Rows are points. Before rounding, the points of a table are all equally far from one centre. They may lie mostly on one side of it. Write the centre, to within rounding.

Points, 9 rows:
0:  .54 -.09
1:  .41 -.17
2:  .67  .21
3:  .39 -.18
4:  .66  .12
5: -.05 -.06
6:  .41 -.17
7:  .16 -.19
8:  .20 -.20
Centre: .26 .21

Points:
0:  .52  .02  .20 -.12  .53  .36
1:  .38 -.25  .57  .18  .16 -.09
2:  .85  .19 -.21 -.11  .07 -.21
3:  .38 -.47 -.41 -.50 -.08  .30
4:  .75 -.51 -.07  .04 -.22  .13
5:  .31 -.59  .05  .13 -.27 -.30
6:  .15 -.39  .53  .12  .17  .22
7:  .59 -.13 -.35 -.13  .42  .30
8:  .11  .19  .43  .36  .10  .11
9:  .29 -.41  .36  .19  .34  .12
10:  .17  .09  .28  .11  .00 -.57
11:  .68  .20 -.18  .06  .39  .14
12:  .47 -.28  .12  .36  .22  .31
Centre:  .25 -.04  .02 -.18 -.07  .05

Points (15 x 11):
0:  .14 -.23  .04 -.10  .41 -.16  .07 -.42  .01  .41 -.36
1: -.43 -.15 -.05 -.74  .33 -.32  .31 -.35  .29  .02 -.40
2: -.45  .17  .20 -.19  .56 -.17  .20 -.48  .06  .39 -.07
3: -.69 -.24  .20 -.39  .49  .02  .32 -.29  .64 -.06 -.04
4: -.45 -.18 -.09 -.37  .74 -.01  .18 -.40  .15  .25 -.25
5:  .01  .02  .18 -.56  .35 -.22 -.12 -.46 -.11  .19 -.55
6: -.32 -.18 -.05 -.19  .43 -.21  .58 -.25  .31  .02 -.16
7: -.36  .28  .30 -.62  .28  .09  .56 -.36  .20  .24 -.13
8: -.57 -.07  .40 -.29  .40  .27 -.28 -.28  .66  .59 -.13
9:  .19  .10  .26 -.74  .48  .33  .04 -.44  .18  .01 -.33
10: -.43 -.31  .24 -.63  .64 -.17  .22 -.21 -.02  .11  .13
11: -.36  .04 -.08 -.71  .65  .38  .08 -.13 -.12  .15  .03
12:  .11  .14  .08 -.67  .24 -.25  .15 -.06 -.26  .30 -.06
13: -.37  .01  .04  .14  .25 -.18  .35 -.56  .15  .04 -.03
14: -.16 -.25 -.08 -.72  .45 -.02  .39 -.47  .07  .23 -.22
Centre: -.23 -.08  .12 -.37  .06  .10 -.10 -.13  .26  .10 -.05

Points, 24 rows:
0: -.05 -.24 -.25 -.14  .16  .70  .09 -.16  .14  .31 -.15  .01  .51 -.16  .02 -.35  .31 -.41
1: -.07 -.29 -.07  .11 -.19  .37 -.19  .67  .28  .37 -.16  .37  .26 -.19  .32 -.69 -.36  .02
2:  .17 -.49  .21 -.31 -.11  .47  .18  .48  .14  .36 -.13 -.36  .13 -.63  .38 -.65  .13  .02
3:  .12 -.39  .05 -.21  .07  .63  .37  .22  .18  .17 -.41 -.12  .09 -.13  .49  .10  .30 -.23
4:  .37 -.78  .24 -.47 -.01  .62 -.05  .26  .21  .08 -.04  .06  .06 -.26  .25 -.29 -.02  .38
5:  .12 -.50 -.23  .00  .25  .79 -.01  .16  .33 -.03  .25 -.08  .35 -.02  .32 -.38 -.12 -.19
6: -.31 -.51  .18 -.36  .09  .55 -.24  .60 -.07  .66  .17 -.07 -.10 -.44  .37 -.36  .04  .26
7:  .22 -.86 -.02 -.36 -.61  .46 -.10 -.23  .12  .12  .07 -.09  .32 -.54  .16 -.28 -.04 -.07
8: -.09 -.49 -.01 -.09 -.40  .49 -.22  .19  .36  .50 -.20  .01 -.07 -.90  .33 -.32 -.30  .00
9:  .26 -.07  .13  .03 -.16 -.09  .18  .33 -.20  .45  .09  .06  .43 -.19  .34 -.09 -.48  .02
10:  .33 -.53 -.04  .28  .19  .19 -.10  .09  .12  .12 -.26 -.14  .05 -.66  .18 -.46 -.24 -.04
11: -.47 -.48  .08  .13 -.04  .44 -.09  .10  .81  .11 -.09 -.15  .33  .02  .62 -.58  .07 -.35
12: -.09  .10 -.18 -.19 -.15  .44 -.10  .10 -.01  .41 -.08  .40  .49 -.17  .25 -.33 -.39 -.11
13: -.46 -.55  .49 -.27 -.13 -.11 -.04  .22  .15  .17 -.57 -.25  .27 -.45  .33 -.50  .23  .33
14: -.05 -.74  .12 -.58  .05  .53 -.11  .26  .16  .19 -.21  .26  .23 -.15  .01 -.56  .26 -.26
15: -.05 -.36 -.20  .25 -.14  .73  .01  .42  .53  .11  .38 -.14  .72 -.32  .19 -.02  .03  .09
16:  .32 -.69 -.12 -.01 -.40  .48  .14  .44 -.02  .40  .09  .01  .25  .08  .53 -.48 -.28  .08
17:  .15 -.86  .06  .47 -.22  .37  .16  .27  .12  .08 -.14  .14  .14 -.53  .18 -.53 -.21  .22
18:  .09 -.41 -.21 -.02 -.19  .54  .00  .08  .44  .63 -.10 -.13  .53 -.77  .08 -.52 -.09 -.16
19:  .11 -.65 -.08 -.06 -.44  .45 -.06  .22  .44  .34 -.44  .10  .14  .05  .37 -.81 -.17  .09
20: -.11 -.55  .13 -.22  .12  .25 -.17  .36  .09  .29 -.51  .53  .41 -.17  .20 -.45 -.06 -.22
21: -.24 -.83  .22 -.54 -.34  .02 -.03  .04  .07  .28 -.39  .27  .25 -.17 -.16 -.37 -.34 -.10
22: -.17 -.30  .04 -.13 -.11  .87  .29  .04  .35  .67  .31 -.12  .66 -.22  .49 -.22  .10  .16
23:  .20 -.30 -.04 -.14 -.23  .56 -.06  .35  .31  .39 -.26 -.16 -.13  .07  .13 -.74 -.33  .22
Centre: -.21 -.44  .08 -.02 -.17  .17 -.01  .11  .27  .32  .03 -.07  .19 -.14  .14 -.18  .06  .08

Points:
0:  .02 -.19 -.25  .25 -.25 -.03  .12 -.06  .55  .09  .28 -.15  .00 -.15  .22  .29  .05  .34  .31  .19  .29 -.14  .20  .55
1:  .02 -.42  .08  .06 -.10 -.16  .17  .12  .33  .94  .15 -.05 -.10  .17  .02  .12 -.13  .64 -.09  .31  .18 -.12  .06  .44
2:  .11 -.07 -.27  .55 -.48 -.19  .22 -.01  .30  .35  .31  .01 -.09 -.12  .07  .27 -.08  .31  .05  .15  .08  .00  .37  .05
3:  .36 -.17 -.18  .05 -.14 -.21  .04 -.03  .19  .73  .24 -.05 -.41 -.05  .20  .00 -.17  .10 -.01  .17 -.13 -.16  .36  .46
4: -.24  .00 -.31  .13 -.06  .05  .42 -.27  .17  .66 -.16 -.28 -.34 -.10 -.11  .25 -.19  .10  .07  .43  .14 -.11  .28  .39
5:  .22 -.29  .02 -.16 -.09 -.07  .55 -.26  .33  .73  .23 -.05 -.37 -.33  .17  .11 -.26 -.06 -.14  .30  .26 -.12  .41  .41
6:  .07 -.13 -.12  .00 -.02 -.14  .22 -.23  .21  .70  .23 -.37 -.15  .24  .04  .14 -.24  .06  .12  .03  .31 -.26  .10  .65
7:  .24 -.39 -.53  .10 -.10  .08  .13  .12  .41  .37 -.03  .00  .02  .10  .16  .62 -.23  .13  .28  .40  .17 -.01 -.01  .55
8:  .06 -.41  .23 -.13 -.07 -.12  .45 -.02  .25  .77  .12 -.14 -.20 -.19  .12  .09 -.25  .22  .00  .28 -.07 -.19  .29  .62
9: -.12  .15 -.14 -.13 -.11  .13  .24 -.29  .49  .41  .22  .13 -.30 -.16 -.09  .23 -.03  .42 -.21  .23  .19 -.07 -.03  .58
10:  .32  .05  .14  .19 -.09 -.13  .22 -.24  .35  .68 -.10 -.31  .03 -.06 -.31  .26 -.33  .40  .04  .26  .03 -.09  .36  .42
11: -.31 -.39 -.03  .21 -.29  .15  .51 -.15  .31  .38 -.11 -.37 -.36 -.05  .01  .25  .06  .22 -.30  .29  .06 -.20  .31  .22
12:  .10 -.25  .17  .13 -.02  .16  .19  .11  .35  .40 -.01  .16 -.19  .01  .40  .28 -.02  .01  .29  .12  .01 -.11  .30  .44
13: -.15 -.19 -.17 -.07 -.08 -.32  .26 -.09  .14  .47 -.28 -.47 -.37 -.04  .22  .33  .02  .22  .23  .38  .06  .02  .39  .27
14:  .00 -.38  .13  .26 -.15  .01  .29 -.27  .19  .38  .45 -.09 -.04 -.37  .31  .34  .02  .13 -.11  .17  .12 -.39  .32  .30
15:  .21 -.47 -.18  .02 -.01  .04  .25 -.13  .23  .59  .03 -.43 -.27 -.04  .22  .42 -.37  .12  .33  .19  .42 -.21  .36  .26
16: -.11 -.62  .21  .01  .11 -.40  .19 -.02  .43  .92  .07 -.37 -.03 -.13  .18  .17 -.03  .14  .27 -.04  .09 -.03  .35  .32
17: -.30 -.20 -.15 -.11 -.07  .08  .52  .06  .22  .91  .14 -.21 -.02 -.26  .40  .06 -.14  .20  .28  .15  .27 -.23  .09  .24
18:  .17 -.45 -.04  .12 -.20  .16  .20 -.04  .21  .60  .24 -.33  .19  .00  .02  .21 -.45  .18  .21  .34 -.18 -.27  .29  .48
19: -.04  .05 -.08 -.10 -.35 -.06  .18  .14  .47  .90  .25 -.09 -.22 -.11  .02  .28 -.28  .13  .24  .17  .43 -.04  .08  .46
20: -.09 -.35 -.21  .23 -.17  .09 -.05 -.08  .30  .76  .01 -.28  .02 -.13  .33  .22 -.62  .36  .02  .27  .14  .11  .08  .43
21:  .00  .22  .19  .01  .04 -.24  .37 -.14  .40  .70 -.05  .02 -.03 -.02  .03  .42 -.13  .15 -.08  .57  .17  .00  .27  .36
22: -.07 -.48 -.17  .09 -.09  .07  .26 -.15  .57  .66  .15 -.16 -.40  .08  .19  .28 -.29  .05 -.18  .00  .03 -.26  .32  .34
23:  .04 -.42  .00 -.06  .07  .03  .30 -.35  .12  .56  .24 -.02 -.16  .07  .11  .08 -.08  .24 -.07  .48  .14 -.23  .41  .57
24:  .09 -.33 -.25  .19 -.39 -.39  .40 -.18  .31  .53  .28 -.26 -.01 -.11 -.03  .35 -.17  .42  .25  .21  .12 -.19  .17  .41
25: -.23  .04 -.21  .09 -.09 -.07  .30 -.07  .50  .90 -.02 -.34 -.14 -.07 -.26  .33 -.45  .04  .24  .29  .14 -.03  .26  .26
26:  .32 -.19 -.08  .18 -.35 -.19  .06 -.23  .04  .88  .00 -.29  .04 -.28  .14 -.11 -.30  .40  .23  .14  .08 -.08  .38  .22
27:  .45 -.42  .06  .08 -.16  .09  .11  .07  .18  .48  .30  .02 -.35  .01  .03  .28 -.10  .12  .07  .57 -.02 -.14  .15  .49
28: -.31 -.45  .13  .03 -.06  .00  .59  .27  .16  .47  .51 -.26 -.14 -.16  .03  .48 -.23  .01  .00  .34  .11 -.06 -.06  .20
29:  .06 -.42 -.30  .25  .02 -.03  .58 -.30  .28  .54  .07  .01 -.14 -.23  .12  .44 -.29  .04 -.12  .18  .10 -.12  .38  .46
30:  .16 -.35  .16  .24 -.11 -.17  .03  .09  .48  .38  .30 -.07 -.14 -.06  .16  .19 -.19  .30  .13  .21  .07 -.28  .10  .69
Centre:  .08 -.36 -.17 -.18  .00 -.12  .01  .07  .30  .33 -.08 -.11  .20 -.27 -.18  .00 -.05 -.03 -.16  .17  .25 -.02 -.04 -.04
